Rows are points. A path goes straight from each point to the next, and from the last back to the first. The post is the endless flat space through its rows: a point in 2 columns, a line in 3, a plane in 4, and so on, so that a path can go around it. Count how often the path circles the post. Going back the other way cancels.
(in the rows, 128 means zero)

Post (1 x 2):
[[120 127]]
Path (12 x 2):
[[125  75]
 [178  99]
 [139 145]
 [162 173]
 [150 121]
 [149 134]
 [150  96]
 [114  88]
 [ 69 121]
 [106 166]
 [136 142]
 [153 114]]
Times around: 1

Post (5 x 6):
[[129 128 150 175 128 124]
 [151 128 173  91  84 169]
 [143 128 129 148 175 111]
 [132 123  55 160 190 156]
 [147 119 123  90  69 142]]
Path (11 x 6):
[[149 117  86 168 128 121]
 [166 169 125 132 120 165]
 [122 161 145 148 127 130]
 [ 83 123 129 115 146 133]
 [ 99  99 117 106 141 169]
 [133  92 137 140 110 150]
 [131  80 123 137 170 139]
 [ 79  99 112 149 159 156]
 [121 162 172  73 118 144]
 [141 177 133 144 181 112]
 [181 159 120 145 133 119]]
Times around: 0

Post (10 x 11):
[[163 126 108  93 131  58 105 120 147  91 139]
 [167 125 105 103 125 107 113 131 153 153 163]
 [174 127 110  94 115 129  74  87 155 100 116]
 [156 129 137 121  99 102 109  90 175  92 168]
 [113 122 150 155 138 121 195 160 137 141  65]
 [107 121  94 207 117 133 137 164  93 111  77]
 [117 119 115 206 186 130 139 128 110 110  92]
 [161 127 124 114 106  85 105  66 112 124 135]
 [122 122 130 197 160 165 158 162  57  81  92]
 [165 123 162 118 114  88  59 117 141 125 143]]
Path (13 x 11):
[[114 140  81 125 164  95 128 144  87 108 114]
 [139 104 127 110 122 103 105  99 134 108 150]
 [138 103 113 182 121 106 113 110 104 119 113]
 [193 133 135 138 131 127 157 114 146 116 129]
 [166 145 161 123 125  96 113 149 150  99 130]
 [120 156 161  82 142  88 170 146 105 130 150]
 [118 111 144 145 149  78 113 155 144 100 129]
 [117  81 143 188 143 132 102 124 137  78 111]
 [148 115 106 159 122  92 180 130 129  82 151]
 [164 139 154 163 108 110 122 161 119 123 109]
 [187 105  87 144 148  79 130 109 113 108 144]
 [150  86  80 113 127 141  87 134 105 104 100]
 [118  97 116 146 151 156  90 126  92 129 119]]
Times around: 1

Post (17 x 18):
[[127 124 136 156  84 132 148 142 158 123 139 157  90 145 173 138 127 133]
 [145 120 137 121 141  68 151 123 157 119 143 134  24 139 138 160 104  89]
 [135 115 165 159 134 125 136 177 108 137 131 149 161 134 194 138 123 113]
 [131 123 125 117 138 130 125 135 108  85 128 148 164 137 129 136 165 138]
 [130 122 109 167 114 111 144 120  67 149 144 128 170 147 132 141 112 135]
 [117 119 158 150 129 108 158 128 150 159 145 130 174 164 118 134 137 149]
 [131 113  92 100 135 128 155 145 135 154  96 133 173 160 150 122 103 133]
 [118 125 111 163 145 138 145 137 127 118 145 149 182 127 114  92 114 121]
 [118 120 101 148 155 117 140 142 147 155 123 141 169 153 147 122 193 113]
 [128 115 124 153 147 136  91 132 140 122 102 134  93 156 105 137 131 129]
 [125 127  94 130 147 139 147 115 128 144 125  67 184 136 131 142 112 129]
 [132 131 108 160 129 100 106 122 152 121 135 132 195 164 133 122 115 124]
 [129 132 116 123 139 106  92 122 133 157 149 153 153 103 122 148 129 123]
 [137 130 127 139  84 125 131 197 137 142 159 136 163 155 117 125 156 120]
 [141 103 106 145 133  69 133 125 129 118  51 150 153  36 161 136 103 102]
 [110 134 143 102 145 154 128  92  44 104 129  38 148 167 158   7 100 140]
 [127 122 149 159  84 137 161 124 139 138 124 162 180 153 140 129 119  76]]
Path (9 x 18):
[[122 115 130 122 127 125 132 127  93 111 132 124 152 159 136 132 113 141]
 [110 126 116 164 140 120 110 139 124 134 106 120 146 141 148 127 151 116]
 [100 124  97 133 141 114 130 154  97 136 147 120 179 112 150 146 138 124]
 [120 100 106 185 115 138 153 147 126 125 105 130 173 141 123 112 130 139]
 [162  97 144 119 128 109 116 120 127 138 127 110 150 136 139 168 142 130]
 [158 139 103 155 113 133 133 117 134 128 109 151 135 164 165 121 152 102]
 [144 158 109 154 100 137 130 135 136 133 104 128 162 115 132 111 101 120]
 [153 122 129 144 123 115 117 152 127 114 137 128 138 151 113 122 141 133]
 [138 108 128 135 141 113 138 111 148 113 135 151 151 153 143 126 127 107]]
Times around: 0

Post (17 x 18):
[[121 120 150 159 111 147  92 123 139 154  96 131 135 122  50 139 158 132]
 [ 88 112 178 173 116 144 107  97 119 110  94 124 155 138 134 122 154 139]
 [108 162 188 144 139 140 116 119 107 149  39 101 150 141 104 138 113 191]
 [137 146  78 136 111 105 149 150 123 121 184 116 177 201 114 153 110 130]
 [132 149 196 155 132 108 149 100 114 161 127 119 173  99 123 123 125 164]
 [106  97  95 126 154 139 126 138 158 152 110 113  84 146 177 125  86  71]
 [ 94 161 147 131  77 139 142 116 141 131  94 138 162 105  96 169 131 120]
 [ 99 109  75 107 196 143 137 143 137  97 167 172 123 148 130 123  82 107]
 [111 119 124 108 151  96 115 123 137  72 132 114  77 151 106 111  82  79]
 [117 107 152 124  97 132  98  81 113 118  91  87 165 101 100 100  82 150]
 [106 122 135  80 163 146 109 169 115 120 161 108 124 157 168 112  89  82]
 [106 126 170 154  75 135 121 141 132 114 110 144 124 108 119 110 111 176]
 [115 125 107  62 157 137 120 100 160 117 161 119 102 176 142 120 110 135]
 [120 128  94 109 109 123 238 145 104 110 162 115 173 184 101 119 137 138]
 [125 147 147 155 117 153 123 120 171  97 114  69 154 103  89 109 131 154]
 [ 96 126  81 112 164 145 145 138  87 124 171  98  70 158 150 162 104 112]
 [120 136 133 131 111  84  94 130 120 104  70 111 150  82 115 111 152 167]]
Path (33 x 18):
[[128 158 144 119 159 155 133 137 141 123 127  55 158 143 158 123 155 110]
 [142 164 123 118 139  96  56 141 135 137  61 104 144 144 117 119 115 142]
 [ 91 148 151 141 179 145 194 139 145 110 126  88 137 114 115  96 104 111]
 [110 121 124 111  82 135 140 100 125 141 161 119 167 119 116 133  43 160]
 [122 140 114 120 137 119 144 137 117 122 165 112 128 111  95 157 133 133]
 [137 104 144  91 137 110 151 160 151 121  59  99 105 150  69  98 132 129]
 [118 108 159 123 102 122 128 131 112 115 160 131 164  88  75  99 151 171]
 [119 144 127 158 106 123 138 143 140  93 164  93 166 131  95 115  90 141]
 [106 153  92 183 131 135 114 153 106 129 138 123 121 152 139 136 111 100]
 [121  96 101 179 167 142 133  89 113 111 119  96 115 145 104 107 119 121]
 [103 155 165 143 112 171 132 116 119 103 145 136 140 172  73 118 135 125]
 [ 86 132  89 101 128  88 154 141  74  81 183 132 141 114 114 113  94 165]
 [ 66 133  97 106 137  94  87 130 114  73 143  67 123 122 166 143 100 143]
 [120 113 139 108 178 138 182  99 155  89 140  74 102 131  85 123 109 156]
 [ 92  67 128  90 102 133 109  97 151  96  98 112 133 117  98 110  84 129]
 [110 130 119 125 107 100 129 115  92  79  99 112 109 165 114 168  76 130]
 [ 95 150 171 107 121 122 154  96 102  53  78 136 114 136 102 117 115 161]
 [143 146 116 130 137  94 115 124  74 177 100 112 145  90 165 132 131 117]
 [ 88 150 147 110 159 122  97 125  83 134 102 141 137 143 138 129 136 156]
 [ 44 114  98  99 111  85 120 119 107 111  96 163 153 130 131 143 150 131]
 [133 106 146  78 116 100 127  52 180 115 145  94 158 137 112 116 136 194]
 [111 171 147 151 122 132 143 106 148 150 138 129 190 151 104 177 161 176]
 [112  87  87 164 182 133 158 130 122 127 175 136 155 148 134 102  79 122]
 [ 92 125  80 120 143  98 126 100 149  98 151  85 124 116  73 141  89 132]
 [130 147 152 139 202 147 115 159 138 162 165 104 156 136 122  99 101 143]
 [132 147 100 172 188 114 137 134 116 109 138 121 121 167 158 100  98 104]
 [141 129  91  93 130  99 136 173 103 113 100 126 108 125  55 118 124 118]
 [133 157 155 126 125 109 162  62  83 149 147  90  80 152 140 127 128 102]
 [ 74 115 103 114 101 155 127 118 121 132  61 162 147 144 114 127 100  99]
 [ 79 111 183  67 116 132  63 149 130 169 147 150 112 157 127 105  40 105]
 [114 153 123 114 145 146  90 110 169 150 102 131 126  93  94 104 118 120]
 [106 141 154 113 165 164 110  99 124  86 147 135 130 174 125 108 107 147]
 [140 112  99 127 104 123  90 125 110 103  59  56 168  93 128 104 100 108]]
Times around: 1

Post (17 x 18):
[[134 130 110  99 134 100 113 118 114 154 147  91 122 158 141 160 131 145]
 [113  88 116 120 132 156 100 102 158 161 151 121 147 125  91 103 102  58]
 [127 133 168 117 164 108 150 140  88 136 110 123  72 137 161 145 149 153]
 [134 166 170 107 141 100 136 148  92 122 149 131 115 117 143 116  97 161]
 [122 106 101 130 123 129 132  92 168 146 160 134 149 115 104 163 112 120]
 [121 148 149 145 162  93 151 136 118 157 117  94  87 178 157 155 120 152]
 [108 111 102 133 134 159 114 129 143 153 143 168 172 137 101 126 142  78]
 [155 116 163 138 144 153 165 171 132 120 147 108 107 166 114 106 146 156]
 [139 150 144 102 120 107 161 147 134 108 114 114  86 145 165 125 127 146]
 [121 155 137 134 121 126  98 156 125 138 110 105 124 108 133 121 166 139]
 [165 138 146 132 166 109 147 145 115 108  99 107 115 127 187 100 157 144]
 [108 118 111 147 156 151 136 198 104 109 151  95 132 123 100  98 130 127]
 [133 122  88 145 107 185 132 131 124 148 169 127 150 111  92  69 139  93]
 [132 127 118 113 136 180 155 109 148 130 120 125 172 105  88  84 149 109]
 [129 158 156 139 122 115 123 120 107 107 129  86  99 166 170 172 120 165]
 [ 95 127 118 123 145 168 141 130 147 127 180 119 155 115 107  67 144  89]
 [106  78 104 110  90 124 140  95 144 153 141 116 171 109  88  60 149  78]]
Path (23 x 18):
[[106 163 143 121 141 128 127 124  89 109 115  91 132  91 127  92 130 146]
 [113 188 109 126 176 145 123 158  63 162  79 121 124 109 200 125 171 147]
 [123 154 154 122 184 138 126 133 145 143 133 145 119 103 163 131 111  98]
 [104 115 151 157 100  72 133 181 144  89 109  90  99 164 157 114 159 124]
 [ 93 149 132  93  96  96  88 145 116 142 208 149 127 160  95  94  58 101]
 [127  97  99 135 136 123 113 158  88 139 126 112 127 150 104  52 149 109]
 [125  88 141 126 139 115 150 105 145 157 174  84 114 182  75 101 132 103]
 [159  79 119 162 133 147 183 122 170 153 160  83 119 182 105 103 116  97]
 [113 118 129  74 117 132 149  95 143 126 171 126 134  80 122 121  60 106]
 [103 122 130  92 129 143 154  98 120 165  94 129 137 137 120 103 123 104]
 [165 173 121 141 122 131 180 146  70 117 132 125 138  62 139  87 130 168]
 [116  90 143 128 117 158 180  72 171 133 186 107 131 194  92 114  99  93]
 [136 141 153  74 163 120 115 122 145 119 129  98 138 124 122  75 135 121]
 [ 95 112 144 132  78 212 119  80 159 104 163 109 128 157 103 125 111  91]
 [110  79  99 111 104 119 167 106 142 157 149 132 160  75 135 112 176 102]
 [141 117 125 105 136 158 143 122 112 153 126  51 121 169 150  94 151 123]
 [ 69 156 126 106 163 102  78 135 117 162 135  69 137 131 129 136 159 146]
 [137 157 158 117 193 200 183 145 127  91 158 179 122 116  96  69 120 131]
 [125 127 141 141 175  65 139 146 112 144 105  68 114 153 170 114 167 139]
 [135  40 138  91  75 120 212  88 135 146 107  91  84 139 132  74 146  87]
 [122  85 143 133 137  95 163 122 181 149 139  72  89 186 167 112  87 101]
 [150 140 107 143 109  95 136 126 118 134 129  48  99 140 191 140 148 149]
 [147 108 120 123 134 126 133 143 145 125 182 100 124 181  99 109 118 120]]
Times around: 1

Post (17 x 18):
[[110 103 105  77 156 149 107 130 134 114 142 102 123 121 117 116 138 123]
 [105 122  79 130 153 101 113 147 152 120 156 137  82 159 108 149 154 116]
 [128 117 181 148 137 124 146 126 127  84 140 178  99 133 125 182 141 124]
 [122 116  81 136 151 133 109 131 132 106 136 135 122 109 126 108 153 130]
 [123 118 129 106 142 136 142 124 182 116 123 159  65 142 116 140 120 140]
 [126 151  88 114 147 149 129 138 143 159 134 108 105 118 110 129 187 105]
 [144 122 131 103 128 126 126 138 134  99 153 199  88 135 125 124 131 111]
 [150 142 139 159 141 134 119 165 107 142 128 147 190 132 137 118 100  86]
 [118 156 147 146 132 112  73 135 120 133 110 109 140 130 138 112 140 118]
 [140 104 148 131 154 118 152 116 140 129 134 155  89 125  72 123 164 116]
 [145  98 102 112 149 154 120  82 167 128 160 156  87 164 102 159 177 122]
 [115 118 184 197 113 135 114 149  92 135 162 112 119 159 124 122  92 114]
 [106 108 120 130 118 104 119 133 141 135 146 130 157 102 141 130 157 140]
 [129 131 131 147  95 115 131 130  78 149 102 119 140 150 120 140 102 113]
 [116 173 206 191  92 116 173 146  91 116 156 107 162 146 130 100  91  79]
 [144 180 151 163  98 135 111 165 116 121 146 103 176 167 115 121 119 145]
 [166 134 120 125 132 102 133 141 134 132 135 100 129 132 158 125 140 128]]
Path (29 x 18):
[[141 128 166 143 155 138 128 172 143 132 158 134 192  73 131  62 166 104]
 [123 112 137  74 123  82 125 158 181  78 101 113 162  63 184 103 104 140]
 [ 84 100 142 128 119 130 138 112 115 107 174  88  30 139  98 168 106 130]
 [107 113 153 142 144 117 133 136 160  73 165 157 145  51 132  77  92 139]
 [ 94  99 157 133 157 104 165 112 151 124 158 131 140  84 147 110 116  55]
 [162 187 119  92 138 158 126 101 158 196 131 117 135 179  70 144 152  93]
 [130  98 102 129 104 146 199  86  83 128 155 155 123 104 109 130 169 108]
 [141 144 142 111 120 158 137 101 108 131 117 157 151 153  93 151 209 119]
 [ 93 122 136 122 131  93 101 144 165 106  92 159 112 111 151 141 129 141]
 [163 132 138 152 123 111 129 162 135 120 122  93  85 154 137 157  81 121]
 [116 136 143 151 112 108 146 130 141 108  98 137  98 112  88 150 135 134]
 [ 65 109  88 109 154 157  78 103 188 131 144 152  41 121 127 136 127 114]
 [124 141 158 179 143 131  85 128  96 149 131 118 123 142 108 137 138 113]
 [128 180 152 135 167 183 128 180 116 110 147 128 148 171 109 108 132 103]
 [109 121 111 121 149 136 124 140 134 120 160 106  75 109 144  86 168  85]
 [127 114 152 136  99 112 145 150 155 133 114 115 121 131 131 177 143 141]
 [135 117 113 160 100 160 157 125 127 160 163 115  76 131  82 151 147 141]
 [165 193 162 158 109 117 138 146 143 110 156 160 136 141 129  90 129 123]
 [147 151 121 130  78 101  85 129 113  97 128 114 128 137 165  93 150 202]
 [146 143 135 168 141  91 192 176 116 124 115 186 139 136 124  92 127  40]
 [108 138  75 153 119  81 145 181 143 130 136 205  88 137 159 108 104  93]
 [109 136 123 129 164 101 196 142 136 155 104 159  95 121  69 133 158 122]
 [188 153 202 153 140  67 152 145 113  99 114 135 135 167 134 133  71 152]
 [137 125 101 148 164  67  87 159 157  64 170 180 135 137 202  81 104 112]
 [120 138 155 154 171 188  91 148 150 113 123 172  81 127 112 122 152 107]
 [ 45  93 131 155 136 134 181 155 114 162 142 128  94  70  98 130 129  60]
 [113 127 164 114 103 169 159 129 122 141 164 107  44 153  67 103  95 115]
 [137 180 138 136 140 129 110 136 131 176 140 129 159  97 109 111 171 114]
 [121 145 139 213 160 133  41 145 123 154 125 152 103 162 141 158 172 146]]
Times around: 4
